Each row is a point. Each copy is the shape, with its points in the same order, stretched, turned, moved and blurred by noise. Some copies are also mirrored. Which?
(in the rows, 128 means zero)

Shape:
[[110 114]
 [ 84 142]
 [133 163]
 [103 161]
 [172  69]
 [ 66 160]
 [177 152]
 [133 126]]
Copy 1 (8 x 2):
[[108 104]
 [129  81]
 [148 118]
 [144  94]
 [ 74 153]
 [142  66]
 [140 154]
 [116 121]]
Copy 1 is: mirrored
Copy 2, 8 rows:
[[ 86 107]
 [ 68 132]
 [120 156]
 [ 91 151]
 [130  70]
 [ 57 144]
 [163 149]
 [109 119]]
Copy 2 is: only turned
Copy 3, 8 rows:
[[116 117]
 [ 97 133]
 [129 156]
 [101 149]
 [171  98]
 [ 80 148]
 [161 153]
 [141 125]]
Copy 3 is: only turned

Shape:
[[104 141 130]
 [124 108 139]
 [153 116 108]
 [140 148  27]
 [143 158 120]
 [134 100 148]]
Copy 1:
[[121 115 130]
 [144 119 140]
 [132 166 129]
 [ 77 215  72]
 [102 151 152]
 [167 116 154]]
Copy 1 is: only turned
Copy 2 (6 x 3):
[[132 152 136]
 [132 116 144]
 [117 119 100]
 [ 66 169  69]
 [146 155 106]
 [139 100 133]]
Copy 2 is: only turned
Copy 3:
[[111 145 105]
 [109 143 154]
 [156 129 155]
 [240 156  97]
 [150 101 114]
 [106 140 167]]
Copy 3 is: mirrored

Shape (9 x 4):
[[176 136  85 135]
 [123 159 126  96]
 [120 112 151 128]
 [ 92 105 130 153]
 [181 147  89 205]
 [143 137  75 170]
 [109  84 146 106]
 [119 111 142  91]
 [166 150 113 124]]
Copy 1, 9 rows:
[[129  65 129 102]
 [131 167 111  88]
 [137 163 155 148]
 [ 89 158 160 175]
 [120  22  96 171]
 [ 81  72 118 138]
 [133 180 198 133]
 [140 179 169 109]
 [154 104 115 102]]
Copy 1 is: only turned
Copy 2 (9 x 4):
[[120  78 102 102]
 [ 99 145 116 132]
 [143 158 145 133]
 [144 120 153 156]
 [112  28 156  82]
 [115  44 128 118]
 [164 177 122 152]
 [141 176 113 142]
 [112 113 116 100]]
Copy 2 is: mirrored
Copy 3, 9 rows:
[[174 164 126 135]
 [113 160 159 118]
 [104 133 134 152]
 [112 103 131 135]
 [214 131 138 172]
 [190 127 132 130]
 [ 79 134 106 137]
 [ 87 151 123 128]
 [147 166 146 148]]
Copy 3 is: mirrored
Copy 4, 9 rows:
[[162  94  92 128]
 [155 150 134  95]
 [117 138 134 146]
 [ 76 133 120 125]
 [129 108  41 153]
 [117 107  70 108]
 [107 120 159 134]
 [133 127 155 123]
 [169 123  99 130]]
Copy 4 is: only turned

Shape (10 x 6):
[[143 110 121  72 165  90]
 [ 44  91  74 148 150  97]
 [139 108 153  86 152  97]
 [ 69  57  80 177 135 142]
 [140 139 136 171 116  86]
 [130 112 111 100 178 122]
 [159 173 175 162 142  80]
 [ 58 108 126 165 120 140]
 [137 151 114 128 127 125]
 [128 130 141 137  87 111]]
Copy 1:
[[110 121 110 102  74 134]
 [ 58 145 100 189 122  82]
 [105 116 132  92  98 132]
 [101 125 114 225 132  59]
 [116 176 160 128 138 116]
 [116 118  97 144  87 148]
 [112 175 175  97 134 169]
 [ 89 132 110 166 164 104]
 [140 151  98 129 123 154]
 [130 151 133 110 144 110]]
Copy 1 is: mirrored
Copy 2, 10 rows:
[[165 153  77  83  98 124]
 [141 130 122 192  57 106]
 [122 146  83  83 117 131]
 [140 104 109 206 123 107]
 [100 136 154 103 139  93]
 [170 114  93 105 104 140]
 [ 81 119 158  53 133 115]
 [ 97 106 135 180 119 139]
 [148 139 138 108 135 134]
 [100 154 133 127 154 116]]
Copy 2 is: mirrored

Shape:
[[149 142  86 158 163 176]
 [196 142 109 121 134  93]
 [173 121 129 119 105 108]
 [145 115 100 171 143 113]
 [138 179 107 100 108 127]
 [ 94 110 166  93 100 114]
 [ 86 135 204 111  90  96]
 [158 152 133 165 126 156]
 [138 151 145 128 172 159]
 [145 148  98 155 177 119]
 [114 105 207 100 123 131]]
Copy 1:
[[125 136  92 136 175 194]
 [142 162 112  85 104 180]
 [116 140 127 108 102 159]
 [163 128 125 136 129 175]
 [105 155  89  89 146 122]
 [ 87  94 152 107 124 100]
 [ 81 114 185 107 130  73]
 [111 160 132 137 154 174]
 [ 96 133 140  98 181 172]
 [161 138 117 109 162 185]
 [ 67  99 192 100 130 124]]
Copy 1 is: only turned
Copy 2 (11 x 6):
[[ 97  84 103 131 115 206]
 [130  89  81 120 217 129]
 [139 113 111 141 206 113]
 [ 87  92 101 130 136 122]
 [114 148 122 104 183 164]
 [143 144 174 118 141  96]
 [165 169 154 113 124  62]
 [135 115  88 144 131 159]
 [154  88 104 107 100 181]
 [ 95  76  84  99 122 157]
 [200 120 155 130 118 104]]
Copy 2 is: mirrored
Copy 3, 11 rows:
[[134 163 197 113 138 120]
 [155 117 144 188 123  87]
 [158 134 108 176 126 110]
 [146 133 162 137 107 152]
 [103 141 121 152 114  68]
 [124 110  49 121 118 128]
 [ 86  97  48 141 126 148]
 [108 162 163 153 157 138]
 [116 127 159 116 169 123]
 [126 120 187 124 117 126]
 [128 110  60 120 167 150]]
Copy 3 is: mirrored
Copy 4, 11 rows:
[[200 170 147 114 141 116]
 [160  97 116 144 150  77]
 [132  94 109 124 122 104]
 [170 139 150 167 102 107]
 [115 135 140  90 165  95]
 [ 65 116 120 115 105 161]
 [ 52  81 150 109  94 171]
 [172 120 155  94 113 117]
 [161 133 150  97 156 150]
 [185 144 155 153 141 117]
 [ 89  90 114 101 105 193]]
Copy 4 is: only turned

Shape:
[[154 148  69 138 149  98 150 134]
 [ 98  97 168 138  84 124 113 146]
 [154 180 135 116 120 159 141 149]
 [119  86  93 115 174 116 149 112]
 [106  37 116 125  98 129 106 147]
 [123 124 173  98 124 166 140 134]
 [139 123 100  98 122 106 123 155]
 [115 132 154 134 165 140 119 163]
 [ 98 150 156 101 133 116  41  83]
 [134 108 121 164 149 143 113 105]
 [173 143 122 177  83  87 113 109]
 [ 87 119  58 107 141 107 137 155]]
Copy 1, 12 rows:
[[103 161 127  82 148 155 151 169]
 [168  74 119  97  88 141 105 106]
 [114 137 138 152  81 182 145 156]
 [135 170 110  72 156 125  99 123]
 [198 121 101  56 110 159 118  85]
 [147 124 130 137  74 154  99 124]
 [144 141 103  71  99 170 131 157]
 [106 137 133 102  77 126 123 108]
 [156 122  62 120  77  61 142 156]
 [146 139 138 106 122 104 143 120]
 [148 114 152  86 123 134 170 183]
 [ 96 143  69  64 142 168 124 127]]
Copy 1 is: mirrored
Copy 2 (12 x 8):
[[109 120 108 168 201 185 135 112]
 [133 145 122 108  76  98  69 113]
 [118 174  99 118 180 117 134 174]
 [109 100 193 164 146 174 127 112]
 [133 107 151 110  41 146  90 112]
 [129 169 155  94 132  89 122 152]
 [119 123 123  94 145 171 135 116]
 [147 142 139 104 167 137  99 159]
 [116  54 119  75 167  55  81 123]
 [142  96 133 174 152 128  89 157]
 [141 109  52 183 175 114  87  87]
 [ 73 105 135 103 137 208 114 108]]
Copy 2 is: mirrored
Copy 3 (12 x 8):
[[135 151 138  73 112 117  95  99]
 [120 113  92 141 122  79 173 163]
 [ 97 112 126 103 105 159 164 108]
 [158 114 152  85 134  68  94 112]
 [178 114 110 116 148  47 157 163]
 [111  87 130 125 127 102 175 117]
 [118 115 105  71 117 102 141 121]
 [108  94 159 107 104 116 147 160]
 [144  56  81 154  49 111 122 154]
 [164 125 152 128  96  93 121 134]
 [129 183  94 136  76  88 122 114]
 [145  97 114  68 157 122 109 150]]
Copy 3 is: only turned

Shape (12 x 9):
[[ 97 106 136 112 176 107 187 131 123]
 [181 182 156 142 113 171 164 138  92]
 [103 122 120  81 121 162 115 114 136]
 [121 118 120 145 143 135  93  80 173]
 [132 128 144 125 110  93 165 112  92]
 [155 163 107 129 137 114 115 125 124]
 [ 88 132 146 176 196 132 167 125 126]
 [ 99  93  72 129 100  59 158 122 130]
 [142 135 150  92 134 143 146 176 174]
 [111 171 166 118 140 117 100 143 104]
 [185 111 109 179 133 104 143 202 144]
 [118 166 121 141 122 129 192 134 119]]
Copy 1:
[[171 106 148 169 176 110 189  93 152]
 [106 131 139 158 101 147 139  99  39]
 [150  92 159 146  76 124 129 112 181]
 [127 124 118 109 134  95  87 123 187]
 [ 85  89  98 139 153 141 170  96 122]
 [ 95 141 143 108 135 103 162 139 111]
 [155 135 135 178 187 106 131 131 132]
 [120 101  75 118 158 108 209 140 187]
 [174 172 174 137 116 156 168  69 143]
 [ 87 132 174 149 132 169 149 120 130]
 [155 181 121  72 157 153 192 151  90]
 [127 146 108 178 133 118 175 110  96]]
Copy 1 is: mirrored
Copy 2 (12 x 9):
[[115 135 173  68 106 133 153 174 122]
 [179 158 148 150 121 171 169 140 130]
 [158 139 101 107 118 128 108 160 166]
 [154 134 165 139 129 134  89 138 202]
 [123 143 159 115  95 159 128 154  97]
 [126 166 133 145 138 154 134 116 165]
 [126 141 205 110 131 147 163 191 152]
 [ 97 112 132  89 128 168  88 141 117]
 [163 160 135  88 150 108 141 142 129]
 [121 195 140 136 135 118 150 172 130]
 [132 114 156 143 181 143 144 110 123]
 [144 152 158  97 132 183 148 165 124]]
Copy 2 is: mirrored
Copy 3:
[[134 179 157  96 204 112 126  94 148]
 [198 191 111 129 126 103  83 146 163]
 [106 111 128 118 106 125  70  98 151]
 [ 76 133 113 170 119 160 115 119 161]
 [150 166 136 118 164  91 129 108 101]
 [132 166  85 120 109 144 141 126 145]
 [101 187 148 124 194 103 131 140 172]
 [107 178 166 102 119 139 182  95  75]
 [180 158 147 122 132 122 109  68 208]
 [133 110 103 123 136  66 118 109 158]
 [207 208 160 113 117 159 203 137 167]
 [143 214 130 115 129  98 112 117 146]]
Copy 3 is: only turned
Copy 4:
[[ 50 157 114 125 154 113 101 162 160]
 [149 132 103 154 115 167 170 160  79]
 [ 75 136 150  91 134 165 169 136  82]
 [ 91  95 153 123 116 174 114  85 161]
 [123 158  91 131 145 127  79 150 126]
 [137 153 128 171 108 139 122  91  97]
 [ 66 130 152 159 140 123  98 170 193]
 [120 125  91 116 181  69  52  93 115]
 [103 113 117 102  83 139 196 125 124]
 [101 174 159 142  66 149 107 158 101]
 [190  94 106 124 111  63 147  80 152]
 [111 118  99 147 156 118 120 159  96]]
Copy 4 is: mirrored

Shape, 16 rows:
[[191 122 142 117 124 175 155 160 141  91 109]
 [146  86 139 172 104 137 137 102 107 108 112]
 [111 135 138 167 166 118 117 163 136 147 125]
 [113  88 130 155 141 126 123 159 149  41 165]
 [164 105  99 114  78 136 149 139 167 125  87]
 [142 184  93  69 134 116 110 120  84 109  80]
 [ 82 147 150 134 130 116 155 139 163 115 112]
 [127 139 104 129 134 152 147 157 180  94 153]
 [ 94 107 160 147 163 102 176 155 136 114 109]
 [137 119 137 102 127 154 131 144 122  94 175]
 [ 95 137 153 103 124 117 115 136 162 137 124]
 [152 168  77 114  90  91 129 136 133  97 147]
 [ 93  96  92 133  94  79 165 127  83 119 105]
 [ 98 104 170 136 155 121 140  85 119  90 133]
 [147 109 174 173  95 157 142 180 135 105  68]
 [122  93 108 154 105 186 119 138 120 122 150]]
Copy 1, 16 rows:
[[101 121  82 141 127 195 141 134 163  45 151]
 [ 87  69  79  99 112 131 153 132 103 111 139]
 [100 142 106 113 156  95 100 145  96  94  98]
 [ 72  75  83  98  51 129 116 155 133  61  37]
 [128 101  85 108 146 133 187 161 199 127 134]
 [135 152 141 224 149 169 153  94 109 173  90]
 [104 138 140  73 155 108 161 140 118 101  66]
 [139 113  90  90 119 158 121 129 167  79  68]
 [104 118 115  88 143  87 159 161  91  46  74]
 [134 115 117 124  64 173 111 123 137  72 123]
 [106 146 171  96 138 105 140 147 141 117 103]
 [142 131  86 152  94 127 160  88 180 177  76]
 [149  93  87 117 100  83 198 162  98 158  78]
 [ 96  77 148  92 111 123 140 111  74  71  84]
 [ 26 140  83 100 148 147 165 189 127  83 146]
 [129  87  74  88  93 174 103 161 119 110 134]]
Copy 1 is: only turned
Copy 2:
[[162 107 130 116 183 154  74 162 156 117 123]
 [152 141 163 146 145 149 142 112 139 135 148]
 [138 104 103 172  88 142 108 140 157 134 125]
 [155 153 124 194 159 125  44 158 160  99 191]
 [180 132 118  96 129 149 153 133 172  64 113]
 [149  90  78 139 154  83 138 125 100 137  57]
 [132 104 124 133  92 108 141 148 167 103 145]
 [159 144 107 118 131 120  64 159 170 100 138]
 [119 101 149 180  98 131 148 179 173 105 155]
 [135 142 118 120 173 139  65 166 105 136 146]
 [118 101  92 115 102 126 132 130 133 103 126]
 [183 159  70 130 156 102 116 159 152 114 130]
 [168 147 148 170 100 118 211 159 132  91 143]
 [ 90 126 157 155 143 115 124 125 123 145 147]
 [186  78 145 153 126 159 130 135 175 100 163]
 [170 156 148 114 124 153  88 116 109 125 136]]
Copy 2 is: only turned

Shape, 14 rows:
[[105 120 159 159 160 134 125 111 140  93 173]
 [142 102 112 150  85 149 143 103  81  82  94]
 [108 148 137 117 114  90 145 113 111 152 168]
 [141 147 113 115  96 108  76 112  59 153 112]
 [ 89 131  93 149 101 119 112 185 149 139 161]
 [102  83  95 138 127 126 163 158 118 158 165]
 [135 107 137 130 104 152 136 133 111  76 114]
 [174 154 141 135 158  95 102 126 127 155  94]
 [156 110  87 105 155 157 162 112 126 155 170]
 [107 115 129 162 105 143  95 147  77 118  95]
 [168 111 107 129 154  95 156 176 128 101 168]
 [100 124  98 115 145 118 104 103  95 101  99]
 [169 104 126  87 130 147 141 132 100 122 113]
 [146 154  85 123 136 132 159 179  86  98 114]]
Copy 1 (14 x 11):
[[101  80 173  74 151 101  96  58 131 135 112]
 [ 74 105  96 133  92 164 162  58 162 101 166]
 [119 141 138 108 147 145 136 137 149 179 149]
 [140 118 146 139  92 184 165 178 146 137 195]
 [ 63  98 100  77 134 166 136 154 154 117  66]
 [ 80  74  76  96 157 125 165 155 200 147  83]
 [ 91 134 115  88  90 135 144  63 156  80 132]
 [137 152 121 152 112 118 116 169 113 144 201]
 [113 104 120 150 172 130 138 150 207 104 136]
 [ 91  81 118 109  91 148 185 116 123 128 126]
 [ 67 130  62  67 125 107 114 130 189 102 152]
 [140  86 106 122 146 156 145 112 126  82 171]
 [138 150 100 128  91 125 162 139 186  84 158]
 [ 62 155  63  98 154 165 189 142 149  68 150]]
Copy 1 is: only turned
Copy 2:
[[100 102 118  97 124 167 163 170 190 106 129]
 [126  78 170  82 160  56 159 132 130 148 119]
 [107 134  91 113 104 119 110 117 120 126 141]
 [ 93  81 158 107 127  82 119 100  45 128 195]
 [159  92 100 192 100 162 174  93 154 131 188]
 [127 142  71 163 153 162 171  81 160 159 123]
 [141  83 150 103 153 108 141 153 146 139 126]
 [108 152 180 130 121 133 112 151  93 104 167]
 [107 158 133 139 143 185 127  80 128 157  69]
 [138  79 133 118 155  91 186 141 103 122 190]
 [122 145 149 130 123 176 129 126 201 185 150]
 [101  96 158 136 109 105 161 154  92 153 137]
 [124 128 158 121 170 134  96 129 105 159 105]
 [185 150 170 120 106 130 153 137 134 197 164]]
Copy 2 is: mirrored
Copy 3, 14 rows:
[[115 196  65 138 149 118 127  89 107 140 107]
 [140 136 154 159 128 194  95 122 148 179  90]
 [162 198 119 109 121  95 117 116 147 146 113]
 [138 175 209 128 164 156 122 154 145 127 118]
 [125 161 115 160 150 117 129 131 227 110 122]
 [170 154 109 152 157 100 141 143 196 183 126]
 [136 129 118 144 132 178 126 119 140 143  83]
 [ 77 148 188 131 124 114 171 142 111 111 115]
 [158  97 122  95 175  76 135 154 142 190 100]
 [121 182 166 178 160 187 139 109 169 139 124]
 [119 150 108 143 133 103 167 182 156 146  62]
 [104 166 137 108 147 182 128 135 156 158 145]
 [156  92 154 111 149 147 158 160 121 156  90]
 [104 141 153 123 140 153 164 138 205 164  67]]
Copy 3 is: only turned

Shape, 15 rows:
[[122 138 154 164 132 123 164 140  95 134  85 120]
 [135 174 169 138  84 112 150 165 154 140 142 118]
 [117 119 162  93  84 134 100 141 167 140  78 135]
 [125 107  75  96 142  85 116 138 156 106 119 103]
 [ 68 161 120 125 118 164 133 131 159  80 137 116]
 [122  97 155 136 135 113 140 107 183 121 116  96]
 [114  98 140  61 147  48 126 117 105 144 150  92]
 [ 99 119 158 142  65 127 105 137 152 152 131 142]
 [156 132 120 128 106 124 196  95  93 117 109 117]
 [123 160 183 146  97 147 107 125  95 136 149 166]
 [144 132  90 113 119 147 161 121 106 176 122  77]
 [132 129 108  90 145 107 141  91 183 152 128 120]
 [133 160 203 152  64 100 118 115 114 146 100 128]
 [ 57 180 106 132 102 124 151 119  87 129 117 141]
 [118  85 153 127 137  97 179 171 133 105 102 123]]
Copy 1, 15 rows:
[[105 105 149 106 150 146 123 116 119 126 140 161]
 [106 175 184 122  87  94 128 115 104  73 143 170]
 [ 98 143 116 136  89 142 109 140 106 100  89 190]
 [142 141  90 158 139 169  80 120 119  82 110 118]
 [109 178  62  80 120 125 145 131  68 111 110 131]
 [147 135  99 123 147 125 138 133 145  49 120 153]
 [161 125 118 230 142 154  82 156  97  84 154 179]
 [128 153 126 145  80  72 103 121 118 115 111 179]
 [136 133 165 131 172 163 128  94 100 121 106 145]
 [ 99 156 147 141  90  87 139 155 107 182 141 171]
 [168 111 177 137 111 155  96 129 102 123 111 124]
 [162 158 117 136 119 187 113 124 127  91 118 142]
 [101 163 183 127 116  78 108 135 129 104 131 220]
 [117 164 113 105 125 146  91  97  59 168 129 162]
 [111  99 105 160 159 158 135  98 104  71 132 152]]
Copy 1 is: mirrored
Copy 2, 15 rows:
[[140 165 155 147 123 169 102 153 167 175 139 147]
 [190 168 153 143 173 104 135 185 137 138 141 124]
 [ 91  98 168 148 133  96 173 189 181  88 135 148]
 [114  87  97 185  95  83 136 150 130 149 106 135]
 [146  83 115 179 177 132 116 107 163 125 194  79]
 [126 116 172 161 169  95  93 155 135 121 125 177]
 [107 125 137 166 127  78 152 120 128 166   7  95]
 [128 106 133  85 158 117 158 168 147 120 134 158]
 [170 185 179 120  88 103 116  97 157 173 125 142]
 [155 165 138 110 151 173 154 111 133  99 136 119]
 [119 117 181 117  80 106 102 144  86 162 117  91]
 [105 146 145 145 143  45 106 135  96 124 125 120]
 [188 180 163 111 133 143 137 165 187  99 124 164]
 [144 133  84 117 121 140 113 103 188 193 152  73]
 [129 147 160 181 149 126 145 164 181 203 108 171]]
Copy 2 is: mirrored

Shape:
[[ 69 160 121 119 139 173 136 125 129 140 170 104]
 [140 162 167 112 116  72 142 131 139 117 176 141]
 [ 90 120 133 110 115 213 128 116 119 119 132 108]
 [ 70 161 103 142 161 166 171  92 124 119 178 114]
 [ 92 158  80 131 126 157 156  83 125 152 144  96]
 [ 90 165 156 117 143 104 131 141 108 125 119 147]
 [140 135 117 195 120 144  62 149  96 138 126 161]
 [ 66 168 114 114 152 147 116  84 151 146 171  88]
 [116 147 105 121 149 110 116 111 141  71 144 148]
 [ 96 200 142 113 135 109 144 141 185 119 152 175]
 [ 84 138 139 109 114 115 157 115 138 137 127 180]
 [185  82 117 168 117 157  75 182 135 154  85 137]
 [131 188 172 123 103 123 117 117 141 126  86 146]
 [135 105 101 148 146 127  67 170 118 150  97 107]
 [132  87 147 178 139 139  64 122 139 153 107 137]
 [133  81  86 153  83 142  36 159 117 142 118 128]
 [146 168 146  84 148 119 108 117 126 149 139 181]]
Copy 1, 17 rows:
[[121 154  88 158 189 137  95  74 140 138 183 132]
 [143 161 183 147 122  83 126 140 207 127 151 129]
 [143  97  78 108 180 155 111  65 116 142 143 144]
 [127 177  74 153 220 105 116  66 112 106 167 132]
 [101 174  90 138 203 114  89  52  95 143 137 104]
 [ 91 124 142 131 134  93 106 127 150 109 173 159]
 [128 174 130  72  40 158  99 140 138 104 159 117]
 [121 177  82 177 195 103  81  87 136 175 177 141]
 [113 171  89 102 148  94 120 167 156 119 141 122]
 [ 77 170 131 143 147  86 150 135 224 130 171 183]
 [ 99 146 142 123 154  72 157 117 133 143 168 181]
 [124 133 133  92  21 200 152 152 120 132 102 115]
 [ 91 109 131 122 103 107 113 101 197 127 120 174]
 [ 98 135 109 124  63 160 104 162  98 150 137  99]
 [154 153 108 119  48 137 140 143 116 158 149 145]
 [132 165 126  60  42 167 107 155 101 171 146  66]
 [ 89 181 158 130 133 138  98 149 171 152 138 189]]
Copy 1 is: only turned
Copy 2 (17 x 12):
[[ 92 107 127 142 141 105  93 168 150 125 170 138]
 [178 161 112 142  86  95 146 158 174 165 155 146]
 [ 89 109 133 148 155 135 135 128 132 110 167 129]
 [107 115 154 164 142  96  81 165 174 118 146 133]
 [109 110 102 156 130 132  75 141 176 111 132 157]
 [148 144 114 141 128  77 141 145 131 158 128 146]
 [157 135 128  96 126 167  81 122  80 157 103 115]
 [ 97 117 132 123 120 102  87 170 177 109 148 166]
 [165 158 150 135  94  85 126 119 134 113 132 127]
 [147 156 121 166  78  80 132 183 126 143 138 155]
 [166 155 104 176 135 106 149 164 143 130 125 165]
 [152 133  73  89 108 203 129 108  86 134  90  79]
 [144 145 110 148  81 133 159 123 116 163 104 172]
 [140 122  78  72 121 145 106 112 104 127 102  94]
 [163 132 121  79 120 189 131 134 112 125  71 118]
 [166 117  80  75 127 186  99 103  82 112 130 118]
 [129 209 111 136 116  98 133 159 145 148 150 152]]
Copy 2 is: only turned
Copy 3 (17 x 12):
[[ 82 106  83 156 130  91 167 116 118  93 110 151]
 [133 110 197  98 135  62 139 116 140 106 107 158]
 [ 83 110  86 131 106 143 154  93  75 121 110 125]
 [ 87  62  75 150 123  82 135 106 122  64 133 120]
 [131  85  67 169  89  89 131 105 120 103 116 123]
 [112 121 139 121 100  87 133 155 106  69 112 164]
 [116 159 163 175 130 144  93 114 101 100  90 120]
 [ 69 104  85 156 109  62 161 130 146 106 103 143]
 [100 119 135  92 122  79 109 125 140  95  93 100]
 [114 103 169 115 137  81 182 149 159  71  59 146]
 [135 107 149 110  76 116 142 108 120  65 104 146]
 [158 201 167 147 130 182 118 125 110 161 121 100]
 [131 108 177 129  90 108 142 159  96 115  57 145]
 [125 197 117 153 117 128 108 147 127 136 127 131]
 [ 96 165 169 143  93 157 102 129 133 137 128 119]
 [123 204 129 149 120 161  90  95 114 145  83 121]
 [133 163 208 123  84  85 180 122 100  87  96 128]]
Copy 3 is: mirrored
